Each row is a point. The points of each table are mixes of a few directions, plus a little noise. Count the directions of each table, and those that both share. Where both have some left over, give the other angles between the two spaces (their principal angles), to ten degrees, smallest first.

First (4 x 2):
[[  2  -1]
 [ 25 -11]
 [ 34 -16]
 [-64  31]]
Second (7 x 2):
[[ 58 -25]
 [ 48 -21]
 [ -8   3]
 [ -3   1]
 [  1  -1]
 [-46  19]
 [-52  25]]
Directions: first 1, second 1, shared 1

First (5 x 3):
[[ 13  41   6]
 [  8 -26  24]
 [ -3 -71  23]
 [-21   5 -36]
 [  2  51 -16]]
Second:
[[ 39  41  -8]
 [-48 -31 -19]
 [-24 -35  18]
 [ 34  24   9]]
Directions: first 2, second 2, shared 1; angles 30

First (5 x 4):
[[-30   6  18  19]
 [-24  46  -9  15]
 [ 56 -64  -4 -36]
 [-32  38   1  20]
 [ 28 -27  -6 -18]]
Second (8 x 4):
[[ 24  41 -39 -14]
 [ 36  20 -39 -24]
 [-18 -16  21  11]
 [ 30  13 -27 -18]
 [ -4  20 -10   3]
 [-31 -18  34  21]
 [ 34 -53   6 -23]
 [-71  -8  54  44]]
Directions: first 2, second 2, shared 2

First (6 x 6):
[[  8 -16 -10 -27   0 -20]
 [-17  33  21  57   0  42]
 [  3  -8  -4 -14   0  -9]
 [ 15 -28 -18 -48  -1 -36]
 [-24  47  29  80   0  60]
 [ 15 -29 -18 -48   0 -38]]
Second:
[[ -5   6   6  18   3  14]
 [-14  43  23  41  -9  32]
 [ 19 -87 -39 -42  32 -34]
 [ -7 -39  -9  44  34  29]
 [ -3  73  26 -23 -45 -12]
 [ 12 -57 -25 -20  22 -18]
 [ -2  51  19 -12 -30  -7]
 [  0   9   3  -4  -6  -4]]
Directions: first 1, second 2, shared 1

First, 9 rows:
[[-41  -7 -17  10 -40   8  10 -15]
 [ 10  25   8  25 -21  -2   1 -24]
 [ 35 -57   1 -16  -2  40  16  43]
 [ 13 -61 -13 -16 -31  51  28 -11]
 [ -8  13   6   5  27 -25 -13  66]
 [-28  63 -25 -13  50 -55 -12 -60]
 [-20 -38  53  -8 -46  24 -24 -23]
 [ 31  16 -29 -20  52 -13  13 -14]
 [ 12  44  18  33  10 -29 -16  42]]
Second (9 x 8):
[[ -6  -2  -5  -8  92  39 -13   9]
 [  1 -31  -8  20   7  44 -21  -5]
 [-12  46  29 -28 -50 -43  58 -16]
 [-13 -19  -4   5  25  33 -22 -21]
 [ 18 -31 -20  23  -1   9 -30  20]
 [  6   0 -15  -1  20 -24 -25  13]
 [-20  35  18 -24 -51 -56  22 -38]
 [ 29 -26 -15  20  41  42  -7  50]
 [  1  26  16  -8 -81 -44  40 -11]]
Directions: first 5, second 4, shared 2; angles 60, 80

First (10 x 11):
[[ 17 -10 -18   5   9   0 -29 -31  18  26   6]
 [ 23 -15 -25   7  11   0 -39 -43  23  38   7]
 [-35  21  35 -10 -18   0  58  63 -35 -56 -11]
 [-32  20  33  -9 -16   0  52  57 -31 -51  -9]
 [ 38 -24 -40  12  20  -1 -64 -70  37  61  11]
 [  4  -2  -4   1   2   0  -6  -5   4   6   1]
 [ 34 -21 -35  10  17   0 -57 -61  34  54  10]
 [-41  25  42 -12 -21  -1  67  73 -39 -63 -12]
 [ 13  -8 -13   3   7   0 -22 -22  13  19   4]
 [-22  14  24  -6 -12  -1  37  40 -22 -35  -6]]
Second (11 x 11):
[[ -7 -28   6 -26   3   5 -16  24 -20  24  15]
 [ 12 -66 -34 -11  -8  -9 -53  64 -56  -4  27]
 [ 17 -53 -39   5 -10 -12 -48  54 -48 -19  21]
 [  4  65   1  40   1  -4  42 -58  51 -31 -34]
 [ 15 -64 -35  -8  -9  -9 -54  64 -57  -8  25]
 [-12  59  31  10   8   7  48 -58  48   5 -23]
 [-12  36  28  -3   7   9  33 -36  33  12 -13]
 [  3 -24  -9  -9  -2  -3 -19  24 -21   2  10]
 [ -3  46  16  15   4   2  34 -43  38  -6 -19]
 [-19  49  43 -11  11  14  46 -50  44  25 -14]
 [  2 -18  -9  -4  -2  -2 -16  17 -16   0   8]]
Directions: first 1, second 2, shared 0; angles 90

First:
[[ 43  23 -10  43 -31 -41 -62  35  -1  -3   7  37]
 [ 23  13  62   7 -29 -13  11 -24   1 -12  12 -71]
 [-68 -23  -8  -7   7  53  61 -19 -19   4   3  23]
 [ 28   3 -29  51  21 -24 -76  39  17  56   3  13]
 [  0 -18 -27 -24  19  28  49 -10   5 -12  -5 -22]
 [ 51  -6 -15 -15   3  -5  33  -7  -2 -37  14 -47]
 [ -9  21  16  15 -20 -28 -44   7 -20  -6  18  53]
 [-26  -1   6 -24  55  -9 -24  -9 -15  23  15   4]
 [-43 -13   0 -46 -26  39  55 -10  32  -9 -67  12]]
Second, 9 rows:
[[ 26  -6  15  -8 -17  62  25 -24  10  -3  -1  14]
 [-15  -9 -19   3   8   1  25   3  34 -28 -25  34]
 [-16  28   5  10   2   1 -54  -8 -30 -11 -12 -69]
 [ 57   2  56 -23 -27  28  20 -19 -27  73  72  -1]
 [-19  11  -2  39  47   7  18 -11  16 -26  12 -13]
 [-37  35 -31  -8  -8 -74 -14  45  28 -21 -53   0]
 [-54 -21 -34  -9  11 -40   3   8  45 -46 -40  44]
 [ 75 -24   2   3 -18  42  19  16 -47  53  25   9]
 [-19 -16   5  -9   2 -27 -41  -8 -28  11  22 -19]]
Directions: first 6, second 6, shared 1; angles 30, 50, 50, 80, 90

First, 10 rows:
[[-44 -82  29 -22  12  45  -6 -51 -11 -35  -7 -22  13 -26]
 [ 26   2  47  10  -4  -8  -9  23  17 -21  -4  -9  -3  26]
 [ 41  32 -21 -12 -17 -15  26 -18  15   0 -12 -12  32  -7]
 [  3 -42  20   9   8  95 -21 -48  28 -24  16  38  26  -2]
 [  2  16  -3 -32  -7 -46  38  -4 -10   5 -25 -58  11 -32]
 [ 22  24   1  20  27  11  -8  19   4  26   8  41 -27   1]
 [-23   5   6  13  -3  70 -15   6  22  12  32  24   3  -2]
 [ -9  37 -28   3 -34 -63   4  43 -10  11   4 -24  -3  27]
 [-18  -1 -47  -8 -14 -78   7   7 -39   5 -13 -17  -8   9]
 [  4   6  -3  20  33 -11 -15  24 -14  23   3  41 -44   7]]
Second (8 x 14):
[[-17  -6  -1  -7  65 -23 -11 -34  20  19  48  20  -8  12]
 [ 27 -19 -34  55 -15  18  17  44   2 -28 -18 -45  11 -27]
 [ 27   5  26 -49 -77   4  54  29 -35   8 -39  -1  21  54]
 [ 18  -3  22 -40 -49  -9 -32  13 -22  20  -4  24  15 -27]
 [-12  -2 -18  39  15 -13 -11 -21  42  -9  30 -17 -14 -41]
 [-20  -5 -19  30  83   6 -19 -15  11  -6  19   3 -13   1]
 [-10  15  -7  26 -17  22  12   3   3 -25 -32 -21 -11  -2]
 [-12  15  31 -53  -5  -5 -10 -19 -20  21  -5  37  -1  29]]
Directions: first 6, second 5, shared 0; angles 40, 70, 80, 90, 90

First:
[[-34 -53 -24  56 -75  -3   8  22   2  90  95  19  42  24  37 -18  25 -43]
 [  2  36  14 -42  22  16 -16   1 -28 -15   3 -24  -2  38 -55  26 -55  59]
 [  5  20 -35  28   4  44 -27 -50   2  16 -24  12 -21 -79  17 -24  31 -55]
 [ -2  -4  24 -25   3 -23  13  29  -6 -15  12 -12  11  53 -20  19 -28  44]
 [ 10   0   2   1  14  -7   5  -7  12 -23 -32   5 -12 -24  13  -6  17 -12]
 [  7  -6  33 -31  17 -37  22  32   4 -39 -14 -11   3  46 -14  19 -20  45]
 [ -5 -16  20 -13  -6 -28  17  32   0  -5  18  -6  15  48  -7  13 -16  30]
 [ -7   9 -21  15 -12  30 -19 -20  -9  30  18   2   1 -20  -2  -8   2 -19]
 [  8  -4  -4  11   8  -4   4 -11  14 -14 -29  10 -12 -34  21 -11  26 -25]
 [  8  13 -16  12  11  20 -12 -29   5  -5 -28   7 -17 -50  11 -13  20 -30]
 [  7   4   8  -9  13  -8   5   1   4 -21 -20  -2  -7  -2  -1   3   0   7]]
Second (9 x 18):
[[  2  15   4 -42   6  53 -18  -8  -2  12  -3  -2  -9 -38 -12  26 -23  -1]
 [ -1 -13   2  21   1 -23  13   0  -6  -4   9   1   9  33   4 -18  10   5]
 [ -2  12 -19  21 -17 -39  -3  19  29 -15 -30   3 -13 -35  15   6  17 -17]
 [  0 -27  19  11  15   2  19 -15 -33   7  37  -2  23  74  -7 -30   0  21]
 [  2  -6  16 -25  15  43  -2 -17 -23  14  23  -3   8  20 -14   1 -18  14]
 [  3  20   4 -50   6  62 -23  -9   0  14  -5  -2 -12 -49 -14  33 -27  -2]
 [  3 -16  29 -36  26  66   2 -30 -44  24  44  -4  18  49 -24  -6 -28  26]
 [ -3   9 -26  41 -24 -69   3  27  37 -23 -37   4 -13 -32  23  -2  29 -21]
 [ -4   6 -30  59 -28 -93   9  33  42 -29 -40   5 -12 -24  29 -10  40 -24]]
Directions: first 3, second 2, shared 0; angles 40, 50

First (11 x 20):
[[-16 -55  33   7 -28 -16  -2  32  10  10  -3 -33   7 -29  27   9  10  26
   20  28]
 [-18 -56  39   8 -29 -17  -3  36   9   9  -1 -36  10 -29  32  10  13  27
   19  27]
 [  6  19 -22   0  12   7   6 -24  -3   4  -6  18  -7   3 -20  -1 -10  -6
    0  -4]
 [  2   3  44  -7  -9  -3 -21  49  -2 -27  24 -18  19  25  33  -9  30 -12
  -25 -24]
 [ -6 -20  15   1 -11  -7  -2  15   4   2   2 -12   4  -8  13   3   6   9
    5   9]
 [ -8 -24  15   4 -14  -7   0  14   5   4  -1 -13   4 -13  12   6   4  11
    8  14]
 [  5  20 -22   0  14   7   5 -25  -3   2  -5  17  -7   4 -18  -2 -11  -6
    1  -4]
 [ 10  35 -83   5  35  18  27 -90  -4  27 -29  50 -30 -14 -66   3 -45  -4
   18  11]
 [ 30  95 -36 -14  45  25  -5 -29 -18 -30  16  46  -4  62 -32 -22  -4 -50
  -47 -59]
 [  3   8  21  -5  -3   0 -11  24  -3 -17  14  -7  13  19  15  -7  16 -11
  -17 -16]
 [ -8 -25   1   5 -10  -7   4   1   5  13  -7  -9  -1 -22   2   7  -4  14
   15  20]]
Second, 8 rows:
[[ 10  33  -1   3   2  -3  11 -27  34  -2  21   6  -8 -36 -12 -29  -7 -34
  -17  37]
 [  2   8   0   1   0  -1   3  -6   8   0   5   1  -2  -9  -3  -7  -2  -8
   -4   9]
 [  9  29  -1   3   1  -3  10 -24  30  -1  18   5  -7 -32 -11 -26  -6 -30
  -15  33]
 [-20 -66   2  -6  -3   7 -22  56 -69   3 -42 -12  16  73  25  59  14  69
   35 -76]
 [ -4 -13   0  -1  -1   1  -4  11 -14   1  -8  -2   3  14   5  12   3  13
    7 -15]
 [-12 -39   1  -4  -2   4 -13  33 -41   2 -25  -7  10  43  15  35   8  40
   20 -45]
 [ 12  42  -1   4   2  -4  14 -35  43  -2  26   7 -10 -46 -16 -37  -9 -43
  -22  47]
 [  2   8   0   1   0  -1   3  -7   8   0   5   1  -2  -9  -3  -7  -2  -8
   -4   9]]
Directions: first 2, second 1, shared 0; angles 70

First, 8 rows:
[[  1  16   1  -5  -4  -1  -9   5 -12   9 -13   1  -5  22  -8   9  -4 -16
   -7  11   6   2  11  15]
 [ 21   3  -3  15  13 -23   1  -4 -14  21  12  -3  13  -4  -9   3  28  16
  -18  16 -13  11   5 -12]
 [  3 -21   0   4  -8  11   0  21  13  -8   3  15   5 -36   0  -9 -13   7
   21 -18  10 -10   3 -17]
 [ 10   4   2   0 -16   6 -17  38  -8  12 -22  23   1  -6 -20   6 -19 -18
   12   5  21  -8  25   3]
 [-22   1   0 -13  -3  13   6 -17  11 -19   0 -12 -13  14  15  -2 -13  -6
    4 -10  -2  -3 -14  13]
 [  9  -4   3   4 -16  10 -14  39  -1   6 -17  25   3 -20 -16   1 -21 -12
   17  -4  21 -10  22  -3]
 [ 12  -7  -2   8   0  -6  -2  13   0   7   3   8   8 -18  -7  -1   5   8
    3   0   2   0   8 -13]
 [-36   8  -4 -15  34 -10  32 -95  13 -25  36 -60 -15  48  46  -5  34  22
  -33   0 -48  17 -58  13]]
Second (8 x 24):
[[-17 -20  -1  -5   2  15  14 -14  24 -26  14  -6  -3 -18  20 -13  -7  13
   14 -25  -5  -7 -22 -10]
 [-11   9   3 -13 -17  17 -12  17   0  -6 -24  10 -13  15  -6   6 -29 -28
   12  -4  19  -9  10  20]
 [ -6  40   2 -13  -4  -6 -15  -8 -28  17 -28 -10 -16  64 -11  21  -5 -36
  -23  29   6   9  12  42]
 [ 19  14  -2  11  12 -25  -5  -8 -23  25   3  -7   9  15 -12   9  29   6
  -24  26 -12  14   9  -1]
 [  9 -20   1   6 -10  11  -3  31  12  -4   0  22   7 -42  -7  -8 -14   6
   23 -17  14 -12   9 -20]
 [-13 -28  -3   1   9   7  20 -21  27 -25  27 -10   3 -29  25 -17   5  28
   11 -26 -15  -4 -27 -22]
 [ 21  20  -2  13  15 -32  -5 -12 -29  33   4 -12   9  25 -14  13  35   5
  -32  34 -15  18  10   4]
 [ -4 -18   0   0  -7  13   3  13  17 -14   3  10   2 -29   4  -9 -14   5
   20 -19   9 -11  -2 -12]]
Directions: first 3, second 3, shared 3

First (9 x 32):
[[ 10  49   5 -50  10  -9 -25 -41  25 -64  45 -33  46  15 -15  29 -28  65
   40 -21 -13 -24   9 -25 -20  -1   3  14 -10  22   0 -24]
 [ 26 -25  25  43 -29 -33  15  29 -20  37 -21   8 -33  21  18 -49  25 -95
  -15 -25   6  47  14   9 -18  12 -51  -9 -23  -2 -21  18]
 [ 21  37 -17 -45   7 -27 -29 -39  38 -55  41 -69  54  12  -5  44 -26  90
   43  15 -47 -35 -17  -9 -13   7  30   2   1  35  -9  -2]
 [ -7 -23  12  42  -6  -9  40  21  -8  55 -38   6 -33 -11  -3 -48   1 -53
  -22 -17  22  31  -9   4  25   0 -19 -21  12 -40 -39 -17]
 [  7 -38  13  12   1  38  19   1 -42  19 -30  40 -26 -22  -1 -26   9 -32
  -18  -1  36  17   3 -12 -11 -24  -4  12  13 -13  10 -32]
 [-40  59  10 -22  19   3 -17  -8  32 -47  38  16  14  17 -19  16 -20  18
   15 -44  17 -16  39 -15   9  12 -21   6 -27  -7  21  -1]
 [  0  -6 -12   6  27   1 -17  -7  24 -56   9 -27  -5  -4  -3  20 -18  34
   20  18 -17 -25  19 -16 -10   5  18  -3 -15  25  38  16]
 [-17 -26 -11  30  -3   6  18  27  -7  47 -29  16 -25 -15   6 -12  14 -28
  -28  19   5   8 -15  20  28   2   9 -15  15 -22  -7  16]
 [  0 -28 -25 -16 -26  30  -6  16 -41  62 -15  42  10 -15  22  25  44  -2
  -35  55  -9  -4 -43  43  11 -13  35  13  33   3   7  26]]
Second:
[[-52 -20 -10  19  59  66  10  -7  15 -72 -10  37 -51 -35 -20  21 -49  45
   -6   4  39 -35  55 -39  27 -30  34  -6  -9 -13  85 -23]
 [  7 -28  -9  20   7  -7   3  17  -5  43 -29 -23  -2 -24  -6 -26  24 -18
    1  34 -11   1 -43   9  -6  18   9  -4  28  -6 -32   8]
 [-63  90  18 -37   1  41  16 -24  -8 -41  60  62  33  28 -37   6 -30  30
   12 -91  80 -11  29 -45  31 -19 -37  18  -6 -40  15 -70]
 [  3 -40   3  33  31   8   2  10   5  -4 -34 -15 -32 -28  -7 -23  -2 -18
    1  22  -2  -1   6 -12 -16   8  10  -4   4   1   9   4]
 [ 15  65 -19 -60 -73 -35 -30  -8 -10  13  70   6  71  67  33  61  26  31
    0  -4 -36  -4 -30  44   8   0  -6  13 -11  32 -11  38]
 [-34  23  -6 -12  45  21 -33  -4  35 -65  21  -1   7  -8 -19  26 -10  33
   21   7   0 -36  30 -16 -12  19   7  13 -17  17  49  23]
 [ 32 -38   7  29  -3 -22  -1  15 -12  25 -28 -28 -11  -6   7 -35  27 -48
    6  20 -16  17 -20   1 -30  19 -12   0   4  13 -26  16]
 [ 18 -34 -12  23 -28  10  26   7 -38  17  -7  16 -21   7  20  -3   5 -12
  -20   9  11  14  -7   2  12 -26   6  -7   2   0  15  -9]
 [ 27 -33  17  31  -5 -13  20   8 -17  31 -35 -14 -21 -10  -1 -47  11 -51
   -1  -4   6  28 -11  -8 -20   4 -20  -4   5 -11 -34 -17]
 [  9  30 -10 -41 -31 -32 -12  -9  16  40  16 -14  37  15  18  34   6  27
  -11  11 -41   3 -27  41  18   2  14  -5   8   3 -40  21]
 [ 31 -10  21  -5  -7 -37  -3  -6  20  15 -20 -25 -12  -2  12  -8  -8 -18
   -5  -3 -34  24  13  19 -11   3  -8 -12 -15   6 -32   9]]
Directions: first 6, second 6, shared 4; angles 50, 90

First:
[[ 11  61  18  27  22  11 -25  40  37  25  26 -25 -15  51  51   1  -9  33
  -31  -9  19  47 -19   1 -63  43  45 -25 -32 -75  27 -89]
 [-40  -5 -39 -10   1  24  18   8   5   2  27  -6  24  -7  18   0  10  61
   35 -40   5 -12 -13  16  35 -29   1  21  42 -50  -3   5]
 [ 28 -13 -13  16 -36 -13   6   3  12 -23   6 -11   0  24 -23 -15   3   2
    2 -29   3 -30   3  31   0 -95 -41   0   0  25 -17   5]
 [ -1  11   3 -10  -4 -16 -13  43   7  32  -5  15 -19  46   8  18  -1 -16
   -1  43 -24  39 -12   9 -17   4  39   7 -24 -51  -2 -19]
 [ 29 -16  63 -24  13 -16 -25 -41 -45  -6 -45   5 -46  -9  -9  22 -14 -49
  -23  55  16  29  22 -30 -18  84  20 -41   0  32  34  29]
 [ -1  20 -13  41  -3  13  17   2  29   0  18 -10  28 -27  -6 -22   2 -18
  -16 -19  -3 -25   5  -9  -3  -4 -22   4 -39  57 -26 -21]
 [-24 -32  21 -20  10  28  16 -57 -45 -11 -11 -16  -8 -63  -1  12  -7   6
   17  -4  40  -9  26 -22  42  69  -1 -28  45  44  25  52]
 [-17 -47   3 -19 -33  11  24 -20 -34   2 -11  -4 -16 -20 -23  16  -1 -14
   33  10  17  -8  21  10  54 -14  -7 -13  34  38  -6  61]
 [ 16  21 -41  -3  27 -42 -18  22  35 -22  -3  48  45   7 -17 -29  20  -8
  -18  -6 -73 -32 -33  -5 -32 -60 -35  74 -29 -22 -33 -24]]
Second, 11 rows:
[[ 43  28   0  30   4 -24 -37  36  47 -19  -4   4 -14  50  25 -32  18  29
  -45 -28  -6 -13 -17  20 -76 -54 -13  -9 -28 -37   0 -76]
 [ 29  20   2  18  -1 -10 -11   4  18 -17   9 -11   1  25   2 -14  -1  12
  -18 -25   5  -5  -8  11 -32 -36 -18  -4 -10  -7   2 -30]
 [-20 -50  10 -57  -3 -21 -12  12 -40  26 -50  47 -39   4  -9  33  11 -35
   20  79 -31  24   4  -6  24  34  43   7  20 -29   2  52]
 [ 18 -32  22 -39 -15 -34 -25  12 -27   8 -42  27 -48  42 -11  23   4 -27
    2  55 -16  26  -1  10  -9 -10  24  -8  11 -33   9  25]
 [-57   4 -29  12  23  42  34 -12   6  14  23  -2  46 -74  12  -8   4  11
   18 -17   0 -21   6 -26  44  57   3  21   2  32 -16   9]
 [-27   2  -3  23  -5  35  22  -3   7  13  17 -23   8 -32  16  -4  -1  13
    5 -17  27  -7  14  -5  21  32   7 -19  -1  30  -2  -7]
 [-44   1  -8  23  -4  50  42 -22  -4  15  31 -34  25 -59   6   1 -11   8
   21 -24  35  -8  20 -14  50  50   1 -14   6  52  -4  17]
 [-14 -36  10 -51  -6 -13   7 -21 -51  12 -23  20 -13  -7 -31  38 -11 -40
   33  54 -17  24   6  -9  45  23  17  15  27  -2   4  73]
 [ 65  38   1  12   5 -40 -27  -5  22 -42  14  -7  16  54 -18 -19  -8   9
  -26 -39 -14  -7 -24  16 -56 -85 -45  20 -13 -22   4 -35]
 [-40 -27  12  -4 -21  38  35 -21 -32  28   5 -25 -11 -39  -3  25 -14 -14
   32  17  36  14  28  -8  62  57  23 -29  19  43   5  47]
 [ 45  50 -17  36  23 -23 -28  19  55 -37  19   0  28  33  12 -43  10  35
  -42 -56 -18 -27 -27  10 -73 -68 -40  22 -30 -27  -6 -76]]
Directions: first 6, second 4, shared 3; angles 50
